Rows are points. The points of each table are mixes of a few directions, plus a little noise. Count the directions of each table, and those that both share. Where both have some left over, give the other angles between the two spaces (their principal angles), to ten degrees, smallest first.

First (6 x 2):
|   3 |   7 |
| -24 | -51 |
|  26 |  53 |
| -23 | -49 |
|  32 |  68 |
| -14 | -28 |
Second (4 x 2):
|  26 |  -7 |
|  16 |  -5 |
|  43 | -12 |
| -85 |  24 |
Directions: first 1, second 1, shared 0; angles 80

First:
| -18 | -48 |  91 |
|   1 |   7 | -15 |
|   3 |  10 | -22 |
|  11 |  29 | -58 |
Second, 7 rows:
|  94 |  -7 | -24 |
|  57 |  -5 | -15 |
| -48 |   4 |  12 |
|  27 |  -2 |  -7 |
| -85 |   7 |  23 |
| -61 |   5 |  16 |
|  16 |  -1 |  -4 |
Directions: first 1, second 1, shared 0; angles 70

First (5 x 4):
| -69 | -25 | -37 |  26 |
|  35 |  37 |  43 |   5 |
| -60 | -30 | -27 | -22 |
|  90 |  20 |  18 |   5 |
|   3 |  -1 |   4 | -14 |
Second, 5 rows:
| -36 | -31 |  28 |  23 |
| -55 | -52 |  47 |  37 |
|   2 |   2 |  -4 |  -4 |
|  22 |  21 | -18 | -14 |
|  64 |  63 | -53 | -43 |
Directions: first 3, second 1, shared 0; angles 50

First, 9 rows:
|  56 |  23 | -99 |  -7 | -39 |  13 |
| -23 | -33 |  21 |  16 |  28 |  12 |
| -31 | -22 | -16 |  -8 |  86 |  15 |
|  34 |  -5 | -66 |   8 | -19 |  18 |
|  16 |  29 |  53 |   3 | -86 | -28 |
| -17 | -38 |  17 |  22 |  15 |  15 |
|  17 |  -1 |  31 |  20 | -74 |  -6 |
| -23 |  46 |  61 | -36 |  11 | -39 |
| -29 |   0 |  -5 | -21 |  75 |   0 |
Second:
| -29 | -24 |  -7 |  -1 |  70 |  12 |
|  14 | -49 | -12 |  43 | -35 |  28 |
|  -9 |  66 |  16 | -54 |  26 | -38 |
|  39 |  -8 |  -3 |  34 | -97 |   6 |
| -29 | -38 |  -7 |  11 |  71 |  21 |
|  13 |  49 |  12 | -29 | -35 | -29 |
Directions: first 3, second 2, shared 2

First, 7 rows:
|  -25 |  -26 |   68 |   -8 |   19 |   54 |  -21 |   -4 |
|   31 |    1 |   70 |   -6 |  -44 |    8 |   -4 |    6 |
|   -6 |   21 |   13 |  -21 |    6 |  -27 |    8 |  -14 |
|   43 |   30 |  -99 |   22 |  -36 |  -63 |   29 |   12 |
|    8 |   -3 |   70 |  -13 |  -17 |   17 |   -9 |   -5 |
|  -31 |  -22 | -151 |   39 |   51 |    7 |    4 |   14 |
|  -21 |    3 |   28 |  -16 |   20 |    5 |   -4 |  -10 |
Second (9 x 8):
|   49 |    0 |  -43 |   29 |  -49 |  -16 |   10 |   21 |
|   35 |   29 |   47 |  -16 |  -41 |  -36 |   10 |   -6 |
|   31 |    8 |   99 |  -17 |  -46 |    4 |   -5 |   -2 |
|   32 |  -16 |   11 |   19 |  -37 |   20 |   -7 |   18 |
|  -80 |  -22 |  -67 |    0 |   94 |   31 |  -10 |  -11 |
|  -27 |  -13 |   79 |  -22 |   20 |   35 |  -17 |  -12 |
|  -22 |    0 | -104 |   17 |   36 |  -16 |   10 |    3 |
|   30 |  -25 |  -49 |   37 |  -30 |   20 |   -3 |   27 |
|  -47 |   39 |   28 |  -47 |   48 |  -41 |    9 |  -35 |
Directions: first 3, second 3, shared 3

First, 8 rows:
|  10 | -40 | -10 |   4 | -78 |  76 | -10 |  20 | -84 |
|   1 |   3 |   0 |   2 |   7 |  -3 |  -3 |  -1 |   2 |
|  -8 | -15 |  -4 | -12 | -48 |  11 |  13 |  23 |  -7 |
|  -2 | -35 |  -9 |  -9 | -79 |  52 |   5 |  28 | -55 |
|  -1 |  28 |   5 |   2 |  64 | -43 |   0 | -22 |  50 |
| -23 |  21 |   1 | -23 |  16 | -69 |  37 |  16 |  87 |
|  39 |  21 |  14 |  48 | 101 |  25 | -63 | -67 | -46 |
| -14 |  16 |   0 | -14 |  18 | -45 |  19 |   4 |  55 |
Second (7 x 9):
|   -3 |   -3 |   19 |  -45 |   24 |  -37 |  -50 |   12 |   49 |
|  -14 |  -10 |   -8 |  -11 |  -46 |    3 |   28 |   24 |    3 |
|  -13 |   13 |  -16 |   20 |  -14 |  -11 |   60 |    2 |   11 |
|   -6 |   12 |    8 |  -20 |   30 |  -42 |  -10 |    2 |   51 |
|   -7 |  -11 |   14 |  -46 |   -4 |  -26 |  -36 |   22 |   38 |
|   -9 |  -11 |  -13 |    4 |  -48 |   19 |   34 |   16 |  -19 |
|   52 |   10 |   -6 |   99 |   58 |   93 |  -24 |  -79 | -133 |
Directions: first 2, second 3, shared 2

First (9 x 11):
|   2 |  68 |  -3 |  -4 |   3 |  30 |  38 | -10 |  10 | -15 |  30 |
| -21 | -30 |  42 | -40 | -14 |   1 | -28 |  45 |   6 | -37 | -81 |
| -25 | -10 |  53 | -66 | -64 |  22 | -47 |  22 |  61 | -20 |  11 |
|  22 | -47 | -41 |  59 |  40 | -42 |   5 | -22 | -46 |  41 |  -8 |
| -33 | -63 | -14 | -15 | -22 |  -4 | -84 |  32 | -24 |  -4 |  26 |
|  -5 |  31 | -10 |   2 |  12 |  14 |  16 |   5 | -14 | -16 |   4 |
|   8 |  28 | -71 |  64 |  68 |  -5 |  38 |  -8 | -83 |   1 |  11 |
|  56 |   4 |  13 |  28 | -17 | -27 |  47 | -81 |  70 |  75 |  54 |
|  -4 |  17 |  32 | -26 |  -6 |  11 |  14 |  16 |  18 | -26 | -47 |
Second (9 x 11):
|   13 |  107 |  -17 |    0 |   48 |   87 |    8 |   46 |  -84 |  -59 |  -54 |
|   13 |  -51 |   32 |   -4 |  -19 |  -38 |   -1 |  -20 |   44 |   29 |  -26 |
|   25 |  -19 |   30 |   -1 |   -3 |  -13 |    6 |  -10 |   19 |   14 |  -50 |
|   86 |   44 |   10 |   49 |   67 |   12 |   59 |  -21 |  -46 |   20 | -122 |
|  -17 |  -55 |   23 |  -21 |  -37 |  -32 |  -20 |   -9 |   51 |   17 |   20 |
|    5 |   -4 |  -11 |   16 |    8 |  -11 |   12 |  -12 |   -2 |   12 |   10 |
|  -54 |    6 |  -35 |  -17 |  -20 |   11 |  -25 |   16 |   -7 |  -24 |   92 |
|  -42 |    5 |  -32 |   -8 |  -13 |    4 |  -18 |    9 |   -5 |  -17 |   80 |
|  -27 |  -33 |   -1 |  -13 |  -28 |  -20 |  -17 |   -3 |   29 |    6 |   47 |
Directions: first 4, second 3, shared 2; angles 30

First:
|   -2 |   69 |  -56 |   18 | -141 |  -16 |   54 |   72 |   25 |  -41 |   67 |   41 |
|  -22 |  -19 |   18 |    5 |   90 |   -6 |  -19 |  -30 |  -14 |   -3 |  -13 |  -19 |
|   13 |   34 |   -1 |   18 | -140 |   18 |   37 |   38 |   21 |  -19 |   21 |   44 |
|  -34 |  -13 |   47 |   52 |   18 |   21 |   28 |  -39 |   -8 |  -43 |  -22 |   18 |
|   43 |  -60 |    7 |  -44 |   61 |   13 |  -36 |  -42 |  -15 |   65 |  -61 |  -40 |
|  -47 |   12 |   28 |   -5 |  123 |  -26 |  -60 |    2 |   -8 |   -8 |   32 |  -18 |
|   21 |   -4 |  -14 |    1 |  -54 |   10 |   25 |    1 |    4 |    4 |  -12 |    8 |
|   -1 |    2 |   45 |   -7 |   -7 |   14 |  -36 |    6 |    6 |   13 |    2 |   10 |
|    9 |  -14 |  -32 |  -16 |   40 |  -14 |    1 |  -10 |   -8 |   13 |   -9 |  -24 |
|   21 |   -8 |  -43 |  -23 |    9 |  -14 |    5 |    2 |   -3 |   20 |   -5 |  -20 |
Second (10 x 12):
|  -87 |   63 |  -82 |   23 |  135 |  -84 |   16 |   35 |  -10 |  -76 |   96 |  -22 |
|  -15 |    9 |  -14 |    5 |   24 |  -13 |    1 |    4 |   -1 |  -13 |   17 |   -4 |
|  -47 |   35 |  -46 |   16 |   73 |  -47 |    7 |   21 |   -4 |  -41 |   53 |  -13 |
|   35 |  -26 |   30 |   -9 |  -54 |   34 |   -4 |  -14 |    3 |   29 |  -38 |    9 |
|   26 |  -21 |   27 |   -9 |  -47 |   29 |   -3 |  -11 |    3 |   25 |  -32 |    7 |
|    9 |   -7 |    7 |   -1 |  -14 |    9 |    0 |   -6 |    1 |    6 |  -11 |    3 |
|   81 |  -58 |   74 |  -20 | -126 |   80 |  -12 |  -32 |    9 |   69 |  -91 |   21 |
|  -18 |   13 |  -18 |    7 |   29 |  -18 |    3 |    7 |   -1 |  -16 |   20 |   -5 |
|  -12 |    8 |  -10 |    5 |   20 |  -13 |    1 |    7 |   -3 |   -9 |   14 |   -4 |
|   28 |  -20 |   25 |   -8 |  -44 |   28 |   -3 |  -11 |    2 |   24 |  -29 |    7 |
Directions: first 4, second 1, shared 1

First (9 x 14):
|   31 |  -65 |  -31 | -133 |  -42 |    7 |   32 |  109 |  -66 |    1 |   80 |   38 |    6 |   22 |
|   12 |   15 |  -25 |   28 |  -12 |    2 |   -5 |  -31 |   -5 |  -14 |   -4 |   -9 |    0 |  -19 |
|  -55 |    7 |   86 |  -31 |   60 |  -12 |    8 |   57 |   74 |   32 |  -36 |   13 |  -18 |   28 |
|    3 |  -20 |   -3 |   -5 |   -9 |    1 |    3 |    7 |  -32 |    8 |   13 |   -1 |   10 |    5 |
|  -38 |  -33 |   62 |   41 |   28 |  -10 |   -2 |   -5 |  -29 |   47 |  -20 |  -15 |   22 |   24 |
|  -15 |   54 |   26 |   71 |   47 |    5 |  -37 |  -79 |   90 |  -12 |  -64 |  -12 |  -14 |   19 |
|   13 |   22 |  -13 |  -21 |    5 |    8 |   -8 |   -4 |   45 |  -21 |   -5 |   12 |  -15 |   10 |
|   41 |  -19 |  -68 |   45 |  -55 |    7 |   -6 |  -55 |  -90 |  -17 |   31 |  -20 |   26 |  -26 |
|    7 |   38 |  -37 |    6 |  -23 |   -4 |   16 |    1 |   12 |  -23 |    0 |   -6 |  -16 |  -63 |
Second:
|  -52 |    3 |   58 |   60 |   24 |  -23 |   18 |    2 |  -17 |   42 |  -33 |  -28 |    8 |  -38 |
|   28 |    0 |  -32 |  -32 |  -12 |   11 |  -12 |   -1 |    9 |  -22 |   18 |   15 |   -5 |   21 |
|  -87 |    3 |   91 |   99 |   37 |  -36 |   27 |    3 |  -24 |   66 |  -54 |  -47 |   11 |  -62 |
|    1 |   -1 |   -1 |    1 |    0 |   -1 |   -1 |    1 |    0 |   -1 |    1 |    0 |   -1 |    2 |
|   24 |    0 |  -25 |  -26 |   -8 |   10 |   -9 |   -1 |    8 |  -21 |   14 |   11 |   -4 |   19 |
|   -1 |    1 |    3 |    4 |    1 |   -2 |   -1 |    1 |   -2 |    3 |   -1 |   -1 |    0 |   -2 |
|  124 |   -5 | -130 | -138 |  -51 |   53 |  -40 |   -6 |   38 |  -96 |   78 |   63 |  -19 |   85 |
|  -48 |    1 |   54 |   55 |   19 |  -20 |   15 |    1 |  -15 |   37 |  -31 |  -26 |    7 |  -34 |
|   16 |   -1 |  -15 |  -17 |   -4 |    6 |   -3 |   -1 |    3 |  -10 |    9 |    7 |   -2 |   10 |
Directions: first 4, second 1, shared 1
